Each row of a before or after table is a point. The points were changed in one or more steps. Then noise was added and the rows were shuffled. The steps act on how far a point lies along the listed directions, d1 being the first. Name the steps. A step turns or swaps two directions, mirrors them in a line or flattens them onto one, adds a multiple of one to another, or multiplies one. Angles are multiples of 10 degrees, from the lower direction toward the higher: turns from -170 to 170, lines from 10 to 170 but not 90. Use the fewest steps. Two steps may share a direction if one is a turn and the other turns, adds or multiplies; they go together, in the order done. Otherwise the lowest direction goes first.
In the rows, 128 means zero.

Directions:
(1): [149 129  65]
(2): [173 175 143]
(3): [172  81 142]
Before (12 x 3)
[[109 150 149]
 [120 146 102]
 [ 98 115 139]
 [100  93 153]
 [144 152 115]
 [171  75 155]
 [108 123 162]
 [133  29 124]
 [100  60 155]
 [153  92 147]
 [124 168  84]
 [139 133  84]]
After (12 x 3)
[[ 89 159 187]
 [ 97 131 200]
 [103 107 169]
 [ 86 196 187]
 [135 226 123]
 [156 128  38]
 [131  92  46]
 [123 111  79]
 [ 92 139 155]
 [148 161 163]
 [150 109  94]
 [167 182 169]]
Steps: multiply d1 by 2; swap d2 and d3

Directions:
(1): [166 117  63 130]
(2): [144  73 149 175]
(3): [168 104 154  74]
(4): [ 78  82 106 101]
Before (14 x 4)
[[ 56 102 137 134]
 [178 150 115 149]
 [140 136 126 155]
 [102 158 128 121]
 [ 63 104 107  84]
 [ 88 108 150 107]
 [118 132 128 161]
 [173 128 134 123]
 [152 161 132 146]
 [147 122 126 114]
 [ 95 106 151  97]
 [171 146 125  99]
 [114 115 139  98]
 [131 108 129 172]]
After (14 x 4)
[[ 75 194 248 120]
 [110 178 207 173]
 [138 162 186 137]
 [150  91  96 102]
 [130 110  91 143]
 [124 124 107 158]
 [135 146 170 116]
 [143 159 190 126]
 [127 165 110 129]
 [131 114 132 109]
 [143 110  94  80]
 [149 113  52 127]
 [124 102 124 167]
 [133  86  55 116]]
Steps: turn d1 and d4 by 110 degrees; multiply d1 by 2

Directions:
(1): [181 156  83 123  81  98]
(2): [ 68 141 118  91 120  69]
(3): [171  76 161  95 143  86]
(4): [139 177 183 170 135  91]
Before (10 x 6)
[[109 150 176 158 141 152]
 [202 187 161 165 133 125]
 [ 79 112  53  95 115 164]
 [137 146 104 163 101 157]
 [ 69  87  65  97 148 155]
 [ 97 131  61 111 101 172]
 [198 175 156 200 119 167]
 [ 58 171  88 126 111 137]
 [115 126  98 108 111 123]
 [ 53 147 158 124 167 124]]
After (10 x 6)
[[118 136 150  99 117  47]
 [101 136  92 112  97  95]
 [ 95 184 166 142 126  71]
 [126 124 169 105 139  36]
 [ 76 148 186 156 185 150]
 [122 103 184 124 177  55]
 [ 60 135 140 131 136 170]
 [ 84 140  34  96  85 160]
 [149 136 140 127 119  96]
 [125 164  42 110 101 177]]
Steps: multiply d1 by 1.3; turn d3 and d4 by 70 degrees; turn d2 and d4 by 110 degrees
